Each row of a before or after table is a point. The points were changed in one or more steps. Then noise was added and the rows were shuffled. The steps act on columns, c1 being the first. What was done? A step turns or swaps two columns, mirrors them in a line or flattens them onto one, adds a multiple of one to another, or multiplies or shifts one. Angles are multiples of 10 degrees, from the lower column toward the higher: turns from -170 to 170, lines from 10 to 170 but not 90. Use the fewest steps. Two steps may share a column if one is a turn and the other turns, adds or multiplies; they go together, in the order done. Otherwise the lowest column goes first.
In the rows, 128 means zero.

Before, 13 rows:
[[ 66  57]
 [160 156]
 [147 213]
 [ 80 117]
 [102 106]
 [129 178]
 [146 119]
 [ 95 105]
 [150 185]
 [111 165]
 [175 173]
 [118 130]
 [ 69  87]]
After (13 x 2):
[[104 101]
 [117  83]
 [115 149]
 [211 146]
 [156 161]
 [ 99  95]
 [188 149]
 [174 172]
 [ 86  68]
 [ 58  67]
 [127 120]
 [177 131]
 [169 110]]
Steps: swap c1 and c2

Before, 10 rows:
[[137 227 121 107]
 [170 108 166 122]
 [149 124  77 188]
 [113 158 141 148]
 [ 56 200 110 116]
 [123 105 156 116]
 [174 134 135 133]
 [183  24 114 103]
 [143 222 194 119]
 [103 147 124 171]]
After:
[[123 127 141 131]
 [150 126  74 125]
 [115 130 143 127]
 [154 128  88 129]
 [137 126 141 128]
 [117 133  99 123]
 [ 87 126 185 126]
 [165 127  99 127]
 [125 129 119 130]
 [158 125 127 129]]
Steps: multiply c3 by 0.4; turn c1 and c3 by -60 degrees; multiply c2 by 0; multiply c4 by 0

Before:
[[138 125 104 148  84 121 210 181]
 [108 153 185 113 125 148 121 204]
 [160 114 205 181 126 120 188 149]
 [148 198  89 134 151 124 115 127]
 [113 164 139 132 149 174 188 152]
 [ 84 145 158 214  81 181 163 148]
 [118 129  60  93  98  52  45  99]
 [155 182 166 179 108 206 155 187]
 [178 118 108 107  90 127  99  95]
 [121 147 121  56 178 200 144 204]
 [119 232 130 148 152 135  45  76]
 [103 197  97 201  95 163 177 175]
 [127 131 140 177 192 134  97 162]]
After:
[[ 86 123 147 141 132 180 140 217]
 [115 111 157 204 121 147  98 111]
 [149 163  70 127 125 125  91 129]
 [106 157  71 183 124 171 153 200]
 [125 135 114 196 126 200 120  58]
 [155 120 136 191 125 210 122 172]
 [121 159  78  98 119  53  11 103]
 [174 130 119 101 132 126  75 103]
 [168 106 185 153 122 119 154 178]
 [113 145  80  78 129 129  19 148]
 [136 135 111 176 130 120 186 145]
 [128 125 132 159 132 141  62 178]
 [111 136 128 150 130 177 154 130]]
Steps: flatten c2 and c3 onto the line at 120 degrees; swap c4 and c8; multiply c5 by 0; shift c7 by -30

Before:
[[165 151  84  97  81 132 203 191 154]
 [249 155 137  77 132 134 116 209 114]
 [164 170 156  59 140 131 139 151 100]
 [120 139  83 151  77 145 139 208 144]
 [138  61 152 138 144 136  84 122 136]
 [137  99  85 140  74 111  99 121  97]
 [168 137 133 103 145  64 172 195 117]
 [124 173  65 112 172 145 107  84  60]
 [109 129 214  93 128 159  91  95 129]
 [111 115 107  77 141 160 119  92  98]
 [174  50 128 112 124 112 162 181  83]
 [206 116 163  90 138 147 218 120 182]
 [186  90 158 133 150 162 205  81  89]]
After:
[[210 142 165  88 137 137  28 118  87]
 [189  86 160 133 152 141  70  81 173]
 [124 184  62 113 169 135 168  83 184]
 [168 170  85 100  80 128  56 186 116]
 [136  91  87 141  72 120 167 118 142]
 [108 156 218  93 125 141 162  96 121]
 [175  61 125 113 122 119 115 179 163]
 [108 152 106  78 143 142 145  92 161]
 [167 215 159  56 139 125 127 149 151]
 [138  54 144 142 145 129 164 127 100]
 [247 191 140  76 129 130 146 210 100]
 [120 122  86 149  76 136 112 207 118]
 [169 153 135 105 146 102  93 196 143]]
Steps: turn c7 and c9 by 160 degrees; add -0.3 times c1 to c9; add -0.7 times c4 to c2; multiply c6 by 0.4

Before, 13 rows:
[[112 124 152 112 134 143 119 144 138 129 180 179]
 [117 126 142 129 123 118 137 163 137 126 158 111]
 [169 119 105 122 106 145 131  91 125 132 117 144]
 [112 114 121  98 126  98 133 179 149 111 131 150]
 [134 143  95 115 141 114 119  87 128 122 128 132]
 [132 130 137 105 111 114 130  81 103 134  97 139]
 [142 108 159 121 144  87 135 155 149  93 149 136]
 [131 107 151 100 122  83 106 156 163 144 152 133]
 [157 172 130 129 121 127 123 101 123 150 109 167]
 [159 161 110  96  88 113 119  86 114 104 119 131]
 [156 148 130 103 124 146  95  95 122 119  91 127]
 [152 151 120  75 132 131 154 106 133 132 127 133]
 [141 108 138 102 143  91 116 177 111 128 158 137]]
After:
[[143 102 137 106  76 135 139  88 124 135  97 130]
 [156 112 109  96   8 109 131  96  96 104 119 120]
 [144 124 130 130 106 102 167 102  86 149 110 122]
 [170 162 153  99 109 148 131 162 152 143 153 108]
 [133 127 104 122  61  85 142  93 137 132 119 130]
 [124 121 131 102 116  96 129 104 109 119  94  94]
 [141 127  96 115 166 129 134  91 113 121 128 119]
 [136 132 120  74 140 106 132 122 105 132 125 152]
 [107 139 153 113 147 134 180 148 132 130 181 120]
 [132 138 142 128 111 142 114 164 129 125 156 136]
 [145 149 122  99 123 158 150 189 143 111 133 134]
 [171 149 159 121 175 138 136 157 148  94 150 135]
 [165 112 138 101 173 134 137 186 150 128 156 117]]
Steps: mirror c1 and c6 in the line at 150 degrees; turn c2 and c9 by -90 degrees; add -0.3 times c4 to c8; multiply c5 by 3; swap c7 and c12

Before, 8 rows:
[[141 131  81 192 202  80  75 137 200 152  99 134 100 130 152  73 135 139]
 [187 120 159 115  85 185 126 130 122  77 216 156 138 105  52 134 160  46]
 [162 115 140  97 140 120 169 158 123  92  95 129 124  92 107 150 165  86]
 [116 156  52 200 129  66  71  47  96 177 185 155 103  65 162 127 199 138]
 [154 104  81 176 149 149 137 152 183 148  84  95 139 161 200  56  82  64]
 [145 214 133 146 113 126 127  76 116 135 141 129 126  90 104 174 194 128]
 [158 156 148 139 109 145  93  81  77 123 186 174 167  70 126 116 200 126]
 [224 117 148 146 118 114  73 100  91  69 208 155 131 136  78 171 150 127]]
After, 8 rows:
[[110 138 151  86 137 120 125 164 131 133  92 126 124 188 180 151 172  77]
 [175 134 150 143 122 121 186 101 169 169 207 150 138 170  87 168 148  45]
 [137  49 135 144 118 126 140  74 148 105 152 135 133 155 135 181 201 108]
 [125 114  53 199 124  72 121  55 161  31 185 156 104 175  73 126 195 140]
 [137 118 154 145 113 145 145  83 183 104 183 165 166 169 100 123 198 102]
 [ 85 141  87 177 139 142  77 150  71 136  83 107 141  80 118  54  77  71]
 [ 89 132 161 115  81 181 173 132 133 171 210 149 140 147 136 126 157  35]
 [143 110  82 195 199  75 123 142  55  79  95 130  98 136  72  73 135 118]]
Steps: turn c1 and c18 by -60 degrees; turn c2 and c9 by 170 degrees; add 0.7 times c6 to c14; turn c10 and c14 by -140 degrees; multiply c15 by 0.7; turn c7 and c15 by 110 degrees

Before, 14 rows:
[[165 111  74 124 151 128 123 119  93 136 136 107 124 150 130  91 105 136
  129 145 152 120 133 111]
 [133 128  96 134 139  92 147 138 121 149 107 116 114  53 138 118 135 118
  133 126 142  95 141 107]
 [104 130 163 153 152 104 115 138 105 116 136  95 105 123  99 121  62 162
  128 106 158 109 135  96]
 [ 92 126 151 172 136  89  97 142 109 128 133 129 159 100 116 114 148  88
  130 116 127 148 125 145]
 [130 161 152 142 115  89 115 124 101  82 152 112 116 126 140 131 132 116
  116 118 152 144 125 121]
 [132 134 119 183 160 119  81 182 114 131 181 145 125 148 113 131 148 133
   87 165 149  89  90 139]
 [121 152 106 147 140  96 123 162 129 108 155 112 178 123 121  96  77 110
  100 100 132 130 118 105]
 [123 124 147 140 109 130 107  86 111 168 155 142 143 141 111 149 126 157
  123 140 131 129 132 133]
 [112 123 168 114 143 126 102 125 101 145 168 127 123 175 101 142  89  95
  147 115 166 111 115  91]
 [ 84 179  94 126 150 169 121 117 165 157 109 125 131 114 105 140 131 121
  129  99 140 150 113 108]
 [116 130 129 131 119 105  91 125 133 168 121 157 112 120  83 122 134 126
  135 159 112 165 113 123]
 [ 80 116 114 124 114 102 159 123 140 130 122 106 118  84  61 171  91 122
  128 134 157 124 100  94]
 [125 126 152 109 128 104 143 113 104 132 170 110 104 135 128 142 129 123
  101 121  86 123 161 125]
 [106 151 142 103 170 114 112 144 155  91 119 129 152 135  87 118 120 123
  124 145 139 157 100 138]]
After:
[[128 133  83 108 128 134 144 167 102 133 124 110 104 155 129 129 128 121
   60 121  88 123 131  90]
 [132 118 120 186 161 145  81  69 116 134 115 145 126 138 115 136 150 128
   28 163 150  85 114 160]
 [ 83 144 160 119 113  85 154 115 140 132 126 102 118 152  59 111  92 129
  133 137 152 121  69 124]
 [ 92 154  72 171 139 100  96 148 111 129 134 132 155 166 114 139 150 100
  129 115 129 147 143 139]
 [105 113  94 102 168 136 110 132 153  90 116 128 152 143  87 130 120 109
  128 146 135 159 123 158]
 [115 130 129 134 118 117  88 131 131 167 133 161 111 155  83 119 136 123
  144 164 110 163 124 142]
 [130 109  79 140 114 125 118 164  99  83 130 111 117 168 140 123 133  96
   93 119 152 145 122 129]
 [113 149  43 113 139 175 102 181 103 147 184 128 124 129 101  98  89 106
  130 117 168 111 102 128]
 [120 124 160 151 143 124 124  72 130 111 114 112 179 162 121  96  78  98
   67 100 130 124 141 150]
 [105 103  47 153 149 125 113 162 108 117 133  94 107 149 100  95  63 153
  125 107 157 108 127 122]
 [122 112 108 139 110 143 109 189 114 170 143 141 142 129 110 137 129 156
  101 141 132 127 114 115]
 [132 136 194 133 141  52 146  79 122 148 120 113 115 163 140 104 132 122
  151 127 143  94 136 118]
 [ 84  91 205 125 151 117 123  96 162 157 115 125 128  86 103 114 134  90
  146  99 140 150 104 132]
 [162 136 251 124 149 152 121  67  90 136 136 108 126 127 131  99 107 143
  125 146 151 119 156 143]]
Steps: mirror c2 and c18 in the line at 110 degrees; multiply c3 by 2.5; turn c3 and c8 by 150 degrees; turn c6 and c14 by -90 degrees; multiply c19 by 2; turn c11 and c19 by -40 degrees; turn c16 and c24 by -70 degrees; turn c23 and c24 by -60 degrees

Before (8 x 32):
[[136 147  85 142 114 125 192  40 130  97 131 129 104  37 139 183 148 173
  141 136  88 154 172 235  66 132 119 154  57  63  87  85]
 [148 160 123 154 162 133  99 179  66 129 141 155  64 126 153 207 117 135
  135 171 188 151 209 146 141 113  90 126  61 107 242 128]
 [133 199  69 147  65 126  84 207 115 131 127 155 152 104  82  97 137 166
  147  99 136 178 107 146 144 119  85 151 101 163 179  62]
 [187 140  62 164 120 187 131 111 123 127  93 180 138 159 108 114  53  86
  100 105 160 187 103  89 154 141 164  77  72  98  84 133]
 [ 78 205 169 209  97 157 107 148 247 132 135 164 134 158  93 106  79 152
  105  81 222  87 150  90 130  73 161 156 183 117 178 107]
 [171 125  80 186  91 176 175  90 118 128 184  90 108 141 160  76 144 124
  111 179 136 136 136 112  58 125 211 102 104 133  92 186]
 [179 109  29 152 125  83 129 111 158  82 176 109  79 204 130 117  70 111
  177 151 107  84 156 128 146 163 127  90 154  84 136 102]
 [159 161 174 116 102 123 124  99 130 136 107 108 128 120 159 246 123  98
  136 138 128  63 106 155  86 101 174 106  60 109 121  84]]
After, 8 rows:
[[188 139  59 166 126 133 132 111 120 129  91 179  87 156 110 115  48  85
  104 126 158 186 105  90 155 143 154  77  71 194  87 131]
 [167 127 104 188  86 155 178  92 117 128 181  94  60 144 166  75 147 124
  112  63 141 135 138 115  59 126 154 104 105 164  91 187]
 [129 197  60 148  65 157  87 204 113 136 127 156 104 100  80  95 134 160
  150 135 135 182 108 148 143 119 151 149 100 107 182  61]
 [148 162 138 156 165 111 106 183  64 126 140 156  14 126 153 204 114 136
  132  84 189 147 210 142 140 114  87 127  59 146 236 126]
 [ 73 205 151 207  96 129 105 146 250 130 138 166  87 157  96 111  83 152
  104 188 218  86 146  91 130  74 183 152 188 160 175 106]
 [160 159 174 118  97 108 119 105 135 136 109 109  73 112 155 246 122  93
  140 139 127  64 104 156  90  99 216 104  59 134 120  81]
 [181 111  41 154 128  68 131 111 157  83 178 108  29 200 131 117  73 117
  178  70 104  85 154 129 143 162 150  91 153 110 138 106]
 [141 148  89 144 114  73 189  38 124  98 130 128  58  38 139 184 147 169
  145 107  91 154 170 233  66 132 162 159  59 156  90  80]]
Steps: mirror c3 and c20 in the line at 10 degrees; mirror c6 and c30 in the line at 30 degrees; shift c13 by -50; add -1 times c32 to c27
